Each row of a before or after table is a point. One or more steps were done to the points. Then noise was added and the rows were shuffled. The steps act on columns, c1 being the first. Name the steps. A step turns or swaps two columns, mirrors them in a line or flattens them onto one, adds a multiple of one to another, or multiplies or shifts one. Angles are multiples of 10 degrees, from the lower column toward the higher: turns from -170 to 170, lines from 10 to 170 but not 90. Use the fewest steps. Two steps may share a column if one is a turn and the other turns, adds or multiplies; they go together, in the order done. Otherwise the lowest column goes first.
(in the rows, 128 means zero)

Before, 9 rows:
[[ 80  90 116]
 [130  94 123]
 [100  93 185]
 [ 90  95 128]
 [ 84 207 103]
 [ 79  91  92]
 [151 131 132]
 [204 159  96]
 [119 108  91]]
After:
[[ 96 103 146]
 [ 90  78 124]
 [212  87 121]
 [ 97  88 133]
 [164 207 118]
 [ 90  85 116]
 [ 95 134 122]
 [130 155 131]
 [105 117 113]]
Steps: swap c1 and c2; multiply c3 by 0.4

Before:
[[137 113 146 176 173 172]
 [137 125  65  62  87 151]
 [ 98 166  98 182  96 188]
 [186 149 184 103 139 171]
 [113 109  89 129 139 137]
 [137  84  91  88 134 164]
 [111 111  75 166 142  99]
 [130  67 127 153 133 137]
 [ 71 103 157 157  95 165]
 [125  99 146 131 169 136]]
After (10 x 6):
[[133  93 153 132 169 137]
 [161 118  75  75 134 145]
 [150 167  49  39  87 136]
 [153 176 106 198  96 191]
 [ 94 149  84 175 141 119]
 [138  81  92 162 132 130]
 [199 107 190  97 137 108]
 [170 106 163 192 172 148]
 [120  91 112 166  95 195]
 [125 141  93 131 139 144]]
Steps: turn c1 and c6 by -50 degrees; turn c2 and c3 by 40 degrees; add 0.7 times c5 to c3; multiply c4 by 1.3

Before (13 x 9):
[[177 121 125 141 156 149  82 124 173]
 [128 167 120 189 117 145 109 221 166]
 [106 136 128 153  86 125  78 122 100]
 [ 92  92 186 110  94 192 121  87 184]
 [ 57  91  66  87 147 162 103 147 158]
 [ 98 157  81 125 138 143 138  71 118]
 [131  55  87 133 183 137 139 117 130]
 [129 124 168 153 145 132 130 180 121]
 [ 85 131 146 116  51  55  88 107 159]
 [ 53 156 139 149 143 109 100 226 123]
 [159 128 117 126 108 152 132  91 112]
 [ 90  69  73  80 129 172 137 110 151]
 [152  68 134 186 152 129 125 102 138]]
After:
[[181 187 100 148 119 108 176  84 107]
 [191 146 161 140 140  90  80  74  63]
 [108 134 129  59 101 114 121  77 125]
 [135 110 109  69 125 111 123 229  88]
 [131 175 111  97  76 119 167  82 147]
 [128 122 112 145 191 211  89 110  73]
 [129 140 154  90 114 123 100 171 139]
 [162  83 106 157 123 132 170  94 141]
 [111 112 123 138 153  92 139  94 135]
 [207 186  69 143 100 135 157 125 106]
 [145 107  88 110 178 142  96 125 139]
 [183 138 112  96 117 183 103 225 138]
 [ 95 124  90 115  85  85 103 121  94]]
Steps: turn c1 and c6 by -150 degrees; turn c2 and c8 by 30 degrees; turn c2 and c4 by 150 degrees; turn c3 and c7 by -50 degrees; turn c5 and c9 by 160 degrees

Before:
[[151  82 133 145 138 132 120 115  77 140 136 152]
 [117 168 109  44 110 172 113 184 126 138 107 139]
 [150 151  90  54 106  99 136  76 112 228 138 180]
 [141 187 107  96 177 186 178 115  95 170 172  70]
 [190  91 153  51 139 140  76  87 147 173  89 155]
 [103  82  86  75 139  72 154 108 107 169 136 172]
 [119 129  94 137 118  94 113 161 144 198 161  84]
 [ 85 121 119 117 163 162 160 174 182 159 114 150]
 [135 111 114 145 127 108  80  89 118 134  86 103]]
After, 9 rows:
[[191  93 204  77 129 158  51  86 148 172  91 124]
 [116 170 159 113 126 153  44 186 125 139 108  92]
 [151  83 185 121 128 152 146 115  78 139 136 134]
 [136 111 165  78 128  99 145  91 120 136  87 138]
 [149 148 141 137 130 168  54  76 112 229 136 172]
 [143 185 158 178 130  94  95 116  94 169 175  54]
 [103  81 137 153 128 151  76 108 107 169 136 196]
 [ 84 122 166 160 126 160 119 175 181 159 114 105]
 [119 129 145 114 126  74 135 161 142 195 159 144]]
Steps: shift c3 by 50; swap c4 and c7; multiply c5 by 0; turn c6 and c12 by -70 degrees

Before:
[[157 107 127  97 149 119 110 122  84 136 125  98 159  88 148 139 113 199]
 [145 119 162 129 146 130 137 141 179 138 134 137 115 182 178 115 159 110]
 [161 213 131  94 119 108 139 140 204 152 121 104 153  91 178 154 101 102]
 [162 122 123 136 156 106 125 145 159 144  91 117 103 111 135 160 153 106]
 [151 111 151  80 155 110 141 117  45 149 105 133  55 107 112  68 134 123]
 [166 125 164 120  92 191  89 139 179 115  91 185 154 126  26 161 166 106]
 [157 141 163 175 160 124 100 141 186 109  96 105  73 115  88 145 168 198]
 [169 171 154 131 155 124 134 126 136 137 102 158 145 108 170 125 151  86]
 [172 116 119 120 127 158 140 139  90  58  87 194 161 117 160 158  78 126]
 [115 114 107 124 104 236 139  13 199  99 181 106  75  90 126 160 140  83]]
After, 10 rows:
[[146 119 123 128 143 127 136  89 200 109 135 136 114 102 177 116 163 166]
 [174 115 136 120  59 156 143 108 110 114  88 193 161 142 151 158  77 120]
 [166 215 151  94 154 107 138 130 225 143 122 102 149 162 186 156 100 143]
 [152 109 120  79 151 112 140 190  66 108 103 135  55 132 116  69 133 148]
 [114 115 179 123  96 236 140 209 219 143 181 108  75  64  95 161 139 131]
 [164 122 152 136 148 111 125 106 181 104  88 116 100 149 141 159 153 133]
 [155 106  66  94 140 119 110 153 103 106 125  95 157 149 149 141 114  92]
 [157 140  50 176 113 123 101 118 211  95  96 106  71 148  90 147 166 124]
 [170 170 150 128 142 122 133 149 158 104 104 162 147 139 172 124 151 170]
 [166 125 130 121 109 191  89 100 200 162  92 186 155 138   7 160 167 170]]
Steps: turn c3 and c18 by 120 degrees; turn c5 and c10 by -80 degrees; add -0.3 times c6 to c15; turn c8 and c14 by 130 degrees; add -0.7 times c16 to c8; shift c9 by 20

Before, 10 rows:
[[162 146  90 124  90 103  62 177  90 203 160 159  82 144 139  99  94  55
  165  89 175 163 173 157]
 [134 165 135  76  78 164 105 156 111 137 148 127  77 128 109  77 112  74
  121 162 168 142 154 131]
 [109 124 141 105 110 178 156 122  90 151 109 139 144 102 139 183 161 102
  112 185 106 131  94  74]
 [ 80 140  86 138 131 128 160  71 102 115 116  26 187 105 133 151 151 139
  125  91  29  84  94  82]
 [105 151 151  85 102 192 154  96 138 128  88 142 119 114 135 173 129 123
  138 108  63 106 111  69]
 [ 55 197  72 190 183  98  83  70  96  95 182  74 129 156  78 164 138 126
  122  88 112  79 184 123]
 [115 116 120  54  85 167 143 106 186 137  77 164 156 111 152 156 134 101
   98 180 124 141 141 121]
 [108 124 128  95  79 181 137 182 139 156  96 147 113 167 175 118 112 115
  150 162 171 151 145 101]
 [ 99 169  83 150 174 137 139  88 120  90 145 115 178 122 105 127 171 151
   92  66  98 117 119  82]
 [141  78 103 127  61 147 111 148  94 161 140 167  74 156  87  83  97  61
  170 127 184 163 182 136]]
After:
[[108 149 153  89 103 193 146  96 126 128  86 143 152 113 133 170 131 124
   65 107 107 100 114  69]
 [102 170  77 152 175 138  80  83 127  93 147 115 154 119 118 132 108 149
   93  59 166 119 119  77]
 [ 83 134  89 139 128 127  84  74  99 110 127  24 178 106 141 151 117 143
   29  88 109  81  93  82]
 [109 126 142 104 110 181 121 118  85 152 126 141 161  98 140 184  76 101
  105 170 139 133  95  70]
 [ 53 196  62 195 182  97 108  71 117  94 188  75  86 154  92 169 133 127
  112  90 133  82 180 125]
 [133 167 134  79  82 165 165 158 125 134 152 131  89 129 110  71 129  72
  166 170 143 139 153 134]
 [117 115 122  55  83 164 108 107 164 138  65 166 150 108 156 153 102 103
  115 175 158 140 145 123]
 [108 124 138  92  77 182 145 183 125 156  95 150 129 163 176 120 132 114
  173 167 112 150 146  98]
 [138  79  97 132  62 151 177 147 101 161 152 165  99 159  91  88 159  61
  194 138  97 166 182 134]
 [159 151  90 125  89 107 152 180 100 205 169 161  52 145 147 101 174  53
  182 100  97 163 168 158]]
Steps: turn c3 and c15 by -10 degrees; turn c7 and c13 by 70 degrees; turn c9 and c11 by -20 degrees; mirror c17 and c20 in the line at 100 degrees; turn c19 and c21 by -80 degrees
